Rows are points. A path goes straight from each point to the next, and from the last back to the first. The post is the endless flat space through its rows: a point in 2 columns, a line in 3, a plane in 4, and so on, so that a path can go around it. Count how often the path circles the post. Going back the other way cancels.
In the rows, 128 means zero.

Post:
[[124 141]]
Path, 12 rows:
[[117 123]
 [154 102]
 [157 132]
 [150  95]
 [ 82 114]
 [ 97 161]
 [128 161]
 [166 144]
 [162 139]
 [139 164]
 [113 157]
 [ 75 148]]
Times around: 0

Post (3 x 4):
[[135 110 109 112]
 [145 114 153 137]
 [120 150 150 157]]
Path:
[[ 91 128  84 135]
 [158  89 117 153]
 [156 108 131 133]
 [149 133 163 138]
 [168  94 158  98]
 [129 131 163 144]
 [ 85 135 111 165]
 [141 112 132 155]
 [157 109 161 175]
 [115 107 130 160]
 [134 110 156 141]
 [125 132 156 113]
 [142 152 156 129]
 [156 129 147 142]
 [143 118 122 163]
 [121 116 134 183]
 [ 95 141 114 136]
 [165  93 205 120]
 [132 156 132 117]
 [171 123 191 156]
 [109 167 112 177]
 [100 118 101 162]
 [150 112 167 160]
 [103 170  61 135]
 [177 100 172 121]
 [107 163 131 140]
 [145  93 146 110]]
Times around: 0

Post, 5 rows:
[[115 138 114 141 140  72]
 [108  86 127  60 155 145]
 [159 147 144 159 139 133]
 [165 157 128 161 104 151]
 [ 98 126 134 113 134 132]]
Path, 23 rows:
[[104 146 141 144 159 121]
 [176 120 125 156 172 157]
 [115 150 107 165 117  97]
 [149 146 104 115 136 182]
 [ 78 144 113 109 122  75]
 [185 146 143 153 121 105]
 [105 116 105 132  78 129]
 [121  94  89 126 148 123]
 [148  92 103  70 180 150]
 [126 121 142  77 140 161]
 [115 146 165 139 106 119]
 [111  90 156 126 124 148]
 [ 75 107 109 125 140 160]
 [125 122 118 135 128 116]
 [117 105 158 107 113 135]
 [187 144 142 125 106 139]
 [161 139 127 162 127  99]
 [160 101 144 144 179 136]
 [ 95 128  94 108 144  97]
 [127 138 124  88 166  88]
 [160 117 169  69 148 143]
 [120  88 112 120 139  52]
 [106 100 117 137 135 143]]
Times around: 3

Post:
[[ 92 106 132 126 103 150 104 131]
 [120 125 122 129 156 131 112 129]
 [160 150 136 174 126 107 127 153]
 [132 154 123 140 132 100 138 149]
 [123 122 118 104 115 153 108 118]
 [ 98 132 142 107 112 180 109 122]
 [134 143 139 154 125 125 134 203]]
Path, 25 rows:
[[125 139 140 105 169 151 128 155]
 [107 125 143 126 176 123 101 139]
 [147 145 162 153  93 194  97 147]
 [ 92 129 124 116 119  88 102 123]
 [118 150 187 158 140 157 118 112]
 [134 129 104 148 137  92 156 172]
 [143 139  95 126 151 145 110 107]
 [173 154 128 159  85 131  87 111]
 [104 145 138  95 112 141 121 128]
 [ 86 130 131  79  79 147 159 146]
 [ 88 102 119 163 147 117 136 168]
 [110 148 127 133  75 152 125 121]
 [ 84  75 111 157 145 140 103 163]
 [120 156 169 126 117 178 139 137]
 [143 144 168  85 100 203  92 116]
 [149 151 157 141  91 182  98 112]
 [163 144 129 157 103 149 120 157]
 [117 117  94 128 185  98 131 146]
 [131 177  99 119 149 114 179 167]
 [107 171 123  82  95 149 139 149]
 [125 140 155 150 128 126  91 112]
 [ 91 154 176 151 107 150 114 128]
 [ 99 125 125  96  89 181  87 116]
 [132 181 153 156 120 179 127 148]
 [ 90 108  83  94 138  95 160 176]]
Times around: 0
